Every row gives one point. Each copy is the shape, with its points in the same order, stretched, turned, moved and blurred by noise. Say if it was mirrored as well.
In the rows, 100 means zero.

Shape (6 x 3):
|  85 |  69 |  93 |
|  94 |  53 |  60 |
| 134 | 158 | 122 |
|  81 | 130 | 139 |
|  69 |  65 | 126 |
|  76 | 149 | 103 |
Copy 1 (6 x 3):
| 101 |  96 | 155 |
|  79 |  58 | 128 |
|  60 | 120 |  45 |
|  95 | 155 | 115 |
| 129 | 111 | 159 |
|  50 | 164 | 101 |
Copy 1 is: only turned
Copy 2 (6 x 3):
| 102 |  55 |  85 |
| 118 |  49 |  68 |
|  83 | 173 | 125 |
|  73 | 114 | 156 |
|  76 |  30 | 110 |
| 113 | 117 | 163 |
Copy 2 is: mirrored
Copy 3 (6 x 3):
| 116 |  99 | 146 |
| 130 |  76 | 154 |
|  66 |  94 |  74 |
|  93 | 129 |  93 |
| 104 | 129 | 148 |
| 130 | 113 |  67 |
Copy 3 is: mirrored
Copy 4, 6 rows:
| 109 | 101 | 130 |
| 153 | 117 | 144 |
|  90 |  68 |  21 |
|  50 |  46 |  81 |
|  65 |  96 | 139 |
|  90 |  11 |  81 |
Copy 4 is: only turned

Shape (7 x 4):
| 126 | 101 |  76 |  79 |
|  73 |  55 |  57 | 150 |
|  48 | 103 | 111 | 108 |
| 132 | 113 | 122 |  80 |
| 115 |  99 |  81 | 113 |
| 120 |  80 | 128 | 105 |
| 103 | 138 | 145 | 101 |
Copy 1, 7 rows:
| 128 |  88 | 107 | 110 |
|  70 |  80 |  67 |  35 |
|  53 |  80 |  90 |  85 |
| 131 | 116 | 145 | 124 |
| 112 | 107 | 101 |  86 |
| 103 | 103 | 153 |  92 |
| 101 | 133 | 135 | 131 |
Copy 1 is: mirrored
Copy 2:
|  76 | 146 |  64 | 100 |
|  85 | 122 | 195 | 132 |
| 102 |  76 | 142 |  78 |
| 103 | 105 |  42 | 114 |
| 107 | 131 | 104 | 115 |
| 105 |  84 |  87 | 145 |
| 147 |  69 |  76 |  93 |
Copy 2 is: only turned

Shape, 9 rows:
|  72 | 117 | 108 |  73 | 148 |  89 |
| 127 | 107 | 152 |  52 |  99 |  57 |
| 118 |  90 | 106 |  54 | 120 |  98 |
|  85 |  90 | 101 | 136 |  89 | 157 |
|  62 | 106 |  52 | 106 | 101 | 169 |
|  63 | 112 |  47 | 122 | 102 | 127 |
|  79 |  87 | 129 |  90 |  30 | 131 |
| 123 | 178 | 120 |  61 |  53 | 163 |
|  72 |  98 | 101 |  63 | 159 |  99 |
Copy 1, 9 rows:
| 121 |  43 | 137 |  99 | 100 | 135 |
| 104 |   5 | 108 |  56 |  54 |  48 |
|  89 |  35 | 112 | 101 |  50 | 115 |
|  63 | 117 | 134 | 138 | 156 | 121 |
| 105 | 123 | 110 | 153 | 142 | 188 |
| 106 | 144 | 120 | 122 | 135 | 158 |
|  69 |  63 |  71 |  77 | 127 |  93 |
| 154 |  42 |  25 | 145 | 129 | 111 |
| 111 |  42 | 136 | 100 |  83 | 151 |
Copy 1 is: mirrored
Copy 2, 9 rows:
| 146 | 113 | 112 | 117 |  98 |  79 |
|  98 | 117 |  42 |  74 | 107 |  72 |
| 112 |  81 |  95 |  93 | 118 |  76 |
| 115 | 107 | 132 | 107 |  75 | 157 |
| 129 |  78 | 154 | 158 |  72 | 133 |
| 117 |  95 | 137 | 146 |  49 | 113 |
|  96 |  71 |  53 | 113 |  76 | 155 |
|  72 | 105 |  73 | 173 | 131 | 142 |
| 159 |  88 | 122 | 103 | 104 |  80 |
Copy 2 is: mirrored

Shape:
| 104 |  58 | 100 | 119 |  88 |  45 | 100 |  77 |
|  98 | 131 | 110 |  54 |  98 | 129 | 104 |  71 |
|  59 | 130 |  75 | 107 |  94 |  80 | 101 |  95 |
|  86 | 104 |  86 |  78 |  73 |  69 |  75 | 115 |
|  93 |  64 |  70 |  62 | 140 | 112 |  89 | 127 |
|  71 |  78 |  52 | 110 | 103 | 102 | 122 |  74 |
| 135 |  58 | 114 | 136 | 140 | 128 |  49 | 132 |
| 105 | 109 | 103 |  63 | 145 | 129 |  77 | 142 |
| 139 | 146 | 117 | 127 |  88 |  69 | 136 |  59 |
|  73 |  60 | 140 |  81 |  96 | 104 | 114 | 133 |
|  50 | 127 | 114 | 132 | 144 | 100 |  84 |  79 |
|  88 | 101 |  75 |  66 | 118 | 143 |  85 | 136 |
Copy 1:
|  31 |  98 |  89 | 105 | 101 |  73 | 123 |  98 |
| 123 |  77 | 140 |  98 |  78 | 131 |  82 | 114 |
|  89 | 117 | 100 |  62 |  76 |  81 | 111 |  70 |
|  72 |  98 | 110 | 104 |  91 | 102 | 148 |  87 |
| 126 | 115 | 135 |  71 | 117 |  61 | 134 | 168 |
| 109 |  97 |  85 |  45 |  86 |  45 | 114 | 103 |
| 113 | 137 |  94 | 140 | 152 |  96 | 103 | 155 |
| 137 | 133 | 151 | 102 | 116 | 101 | 102 | 163 |
|  60 |  88 | 123 | 156 |  97 |  95 |  76 |  61 |
|  76 |  99 | 129 |  77 | 148 | 123 | 112 | 103 |
| 113 | 146 |  89 |  58 |  75 |  77 |  60 | 122 |
| 144 | 113 | 138 |  86 |  99 |  99 | 117 | 134 |
Copy 1 is: only turned
Copy 2 (12 x 8):
|  92 |  97 | 135 | 107 | 164 |  84 |  99 | 117 |
| 109 | 108 |  93 |  67 | 103 |  31 | 124 |  97 |
| 126 |  82 |  97 | 103 | 118 | 119 | 137 | 118 |
| 126 |  98 | 128 | 136 | 113 |  94 | 107 | 122 |
| 122 | 168 | 131 |  95 |  80 |  83 | 129 | 101 |
| 119 | 119 | 111 |  73 | 136 | 106 | 137 |  86 |
|  82 | 150 |  88 | 114 |  94 | 139 |  61 | 133 |
| 107 | 144 |  97 |  99 |  51 |  91 | 123 | 126 |
|  82 |  41 | 115 |  58 | 134 |  86 | 101 | 110 |
|  56 | 124 | 101 | 138 |  91 | 103 | 124 |  94 |
| 110 |  93 |  47 |  69 | 131 | 132 | 141 | 166 |
| 126 | 152 | 103 | 108 |  57 | 100 | 123 |  93 |
Copy 2 is: mirrored
Copy 3, 12 rows:
|  79 | 132 |  71 |  90 | 114 | 102 | 107 |  87 |
| 100 |  80 | 163 |  92 |  76 |  88 | 106 |  83 |
|  76 |  80 |  89 |  65 | 132 | 147 |  84 |  85 |
|  56 |  88 |  75 |  86 |  97 | 131 |  93 |  93 |
| 117 |  81 |  85 | 123 |  70 | 121 |  90 | 110 |
|  99 | 110 |  72 | 102 | 118 | 144 | 128 |  88 |
| 133 | 102 |  81 |  48 | 103 |  71 | 117 | 151 |
| 116 |  74 | 128 |  94 |  79 | 102 |  74 | 120 |
|  87 | 117 | 161 |  92 | 151 |  57 | 108 |  77 |
|  78 | 127 | 102 | 126 |  52 | 153 |  41 | 109 |
| 115 |  96 | 122 |   5 | 142 | 126 |  46 |  80 |
| 110 |  74 | 109 | 103 |  75 | 129 | 106 | 122 |
Copy 3 is: only turned

Shape:
|  85 | 100 | 105 |  89 |  94 |  92 |  67 | 102 |
| 117 | 121 | 102 |  95 | 107 | 129 | 116 | 114 |
|  70 |  81 |  85 | 104 |  99 | 110 | 123 | 116 |
| 152 |  56 |  97 | 114 |  88 |  84 | 114 | 112 |
| 112 | 101 | 108 |  88 |  85 |  83 | 114 | 109 |
| 116 | 102 |  90 | 135 |  92 |  82 | 103 | 111 |
|  77 | 105 | 104 | 101 |  96 | 123 |  68 |  99 |
|  89 |  77 | 146 |  89 |  96 | 114 | 113 | 114 |
| 105 |  89 |  82 |  81 | 108 |  94 |  23 | 118 |
| 175 |  87 |  94 |  88 | 102 |  71 | 112 |  42 |
|  89 | 113 | 101 |  94 | 139 | 100 |  87 |  91 |
Copy 1, 11 rows:
| 114 |  89 | 106 |  84 |  86 | 143 | 126 |  97 |
|  92 |  85 | 110 |  87 | 100 |  84 |  75 | 126 |
|  66 |  85 | 125 |  78 | 132 |  81 | 105 |  71 |
| 127 | 120 | 144 |  97 | 113 |  35 | 136 |  82 |
|  81 | 104 | 124 |  93 |  86 |  84 | 118 | 106 |
|  94 | 112 |  72 |  92 | 120 |  72 | 114 |  86 |
| 111 |  87 | 101 |  84 |  92 | 144 |  91 |  84 |
|  88 |  55 | 155 | 127 |  71 |  94 | 113 |  71 |
| 173 |  89 | 100 |  53 |  90 | 157 | 138 | 109 |
| 144 | 170 | 146 | 127 | 118 |  84 | 136 | 139 |
| 107 |  81 |  94 | 115 | 114 | 148 | 116 | 127 |
Copy 1 is: mirrored
Copy 2, 11 rows:
| 104 |  99 |  83 | 116 | 125 |  63 |  68 |  97 |
|  98 | 127 | 107 |  73 | 121 | 103 | 115 |  73 |
| 113 | 126 |  61 |  90 | 120 | 107 | 108 | 136 |
| 119 | 108 | 126 | 110 |  53 |  71 | 123 | 139 |
|  89 | 129 |  98 |  99 |  94 |  77 |  82 | 115 |
| 102 |  86 |  97 |  65 |  90 |  92 | 110 | 119 |
| 119 |  94 |  75 | 103 | 127 |  90 |  84 |  77 |
| 135 | 149 | 104 | 112 | 105 | 109 |  56 | 120 |
| 123 |  72 |  96 | 130 | 140 |   5 |  91 |  75 |
|  39 |  85 | 154 | 151 |  42 |  80 | 135 | 100 |
|  81 |  97 | 112 | 105 | 158 |  89 |  96 |  91 |
Copy 2 is: mirrored
Copy 3 (11 x 8):
| 105 |  78 | 114 | 105 | 114 | 140 | 108 | 114 |
| 106 | 128 | 100 |  74 |  66 |  95 | 117 |  81 |
| 118 |  69 |  85 | 105 |  91 |  79 |  80 | 111 |
|  69 |  94 | 124 | 123 | 104 |  59 | 149 |  96 |
|  86 |  97 |  80 | 106 |  98 | 104 | 126 | 105 |
| 118 | 115 | 106 | 121 | 116 |  86 | 110 |  84 |
| 134 |  79 | 125 |  93 |  97 | 139 | 105 |  97 |
| 117 |  80 | 104 | 118 |  67 | 105 | 136 | 143 |
|  79 |  83 | 163 |  76 | 142 | 143 | 110 | 115 |
|  17 | 101 | 111 | 147 |  85 | 109 | 154 |  46 |
|  95 | 113 | 118 | 113 |  88 | 124 |  82 | 107 |
Copy 3 is: mirrored
